Each row is a point. To make a cloud, some directions were put in groups of two or more. Within a group, all points are equally far from the middle, so they leave a hole (a ring in 2 directions, a hollow ball in 3). The other directions are filled evenly. Then the cloud was stretched, turned, moved and blurred a little. Count the holes, and give their numbers of directions, smallest first.

Cloud (14 x 2)
-6 -15
-52 -14
-33 60
-24 58
-15 -50
31 -72
-39 -29
11 17
34 4
31 -5
-7 -65
9 -23
-11 5
10 -73
Holes: 0

Cloud (13 x 2)
1 10
-35 -8
34 47
4 58
-13 -75
-19 44
-11 -28
-28 -46
-58 -16
13 67
31 -22
-12 -52
1 -31
Holes: 0

Cloud (14 x 2)
-10 29
-45 39
-2 57
31 23
-21 49
-28 60
54 7
36 2
27 7
-32 49
33 -42
-30 38
-10 56
-52 -1
Holes: 0

Cloud (21 x 3)
-29 -2 -51
7 69 24
-20 64 2
-39 -15 -42
-49 25 46
25 -33 -53
22 8 48
34 -20 21
-10 -44 -8
-11 6 -58
-25 24 59
10 25 -52
-43 -25 11
56 6 15
-31 -3 45
33 -13 -58
-22 -10 -55
60 13 -24
-37 62 25
39 -11 -55
-17 -27 -53
Holes: 1 (3)

Cloud (20 x 3)
-50 8 -38
44 10 41
-19 -16 -13
38 21 16
62 -24 0
-26 62 -65
-48 -3 30
25 -2 -16
28 -3 30
82 21 -13
3 30 -51
-65 37 -16
29 -4 62
-16 -19 -35
-12 -29 -6
23 -37 -37
-32 26 -3
82 -18 -39
-26 55 5
-67 32 -19
Holes: 0

Cloud (31 x 4)
20 -56 1 -54
46 -42 17 -46
14 16 44 51
96 13 -21 -6
13 -21 66 -10
25 20 -34 46
32 -3 62 -3
-60 2 0 -9
15 -1 61 -8
9 23 -58 29
48 34 -14 -19
-36 32 -30 2
-10 17 30 -18
18 26 27 -14
81 1 -10 28
-45 35 -21 14
-37 -34 12 19
-17 -61 29 -39
51 0 39 38
23 -54 10 -53
74 -34 -18 -1
53 -31 48 -18
27 -20 29 -41
-26 -24 -7 27
-29 -18 56 25
97 21 -10 15
-40 -46 38 -25
-41 -53 3 -36
98 7 -22 -7
8 -45 15 17
-34 -19 -21 -38
Holes: 1 (4)

Cloud (27 x 4)
-51 -51 -45 -1
-13 1 67 -46
-3 34 50 31
23 -7 -29 13
12 12 -58 -20
-52 -31 -22 -30
-19 -37 -61 14
14 -59 -13 27
-69 -25 33 11
32 30 72 -47
-8 -73 -6 -3
15 -39 -26 30
45 77 15 -31
21 -10 -46 -17
7 19 88 -8
-55 -46 -10 -21
-1 -13 56 -46
41 33 42 -6
34 3 -17 0
21 -38 -3 36
-55 5 -16 6
-7 13 29 55
17 14 48 38
43 13 43 -43
-38 4 -31 -63
22 -18 -14 -56
17 15 72 22
Holes: 1 (3)

Cloud (48 x 6)
-12 41 15 -24 0 3
-12 -2 -59 -13 -26 -36
-4 -26 10 15 0 29
-67 3 -19 15 -22 28
-1 25 1 -7 -30 29
-62 -42 -18 21 42 -25
5 -45 38 7 50 -10
-5 59 67 -15 -48 11
-31 29 74 -6 -5 13
-30 -44 -25 33 -18 26
11 -3 50 39 -23 -119
5 31 36 61 31 -23
-26 24 60 12 -51 -48
19 -60 20 72 63 -38
28 26 66 -1 -6 -49
7 12 59 37 -5 -46
-39 -40 -4 -18 -17 -9
68 41 49 1 -33 -48
-20 -15 58 11 -14 -34
7 -20 32 31 36 15
-52 20 22 40 -14 -22
-4 27 40 56 -7 -39
2 39 63 -11 -33 -13
-33 -33 -3 -18 -10 -51
70 -43 55 70 14 -109
49 24 12 24 -23 -60
-7 -11 72 27 4 -36
-12 -6 70 25 -68 -96
-43 24 -6 15 -17 -41
3 25 11 31 66 -5
-4 20 43 28 -75 -10
42 60 27 4 -62 -47
2 -61 -13 33 15 10
-13 59 62 6 13 -33
-31 -58 -3 20 0 27
-4 -54 35 28 39 -62
-33 -54 -22 16 41 -7
10 -27 13 65 8 -2
30 21 22 37 -13 -61
-10 1 -8 39 -57 -46
-14 -21 15 40 0 -49
-44 15 -2 -66 -30 -3
6 21 16 9 1 -24
5 -4 11 62 -41 -58
50 23 5 -25 -10 -25
-8 -4 17 -6 36 16
-74 25 -10 -32 39 40
4 -48 -30 56 39 -2
Holes: 0
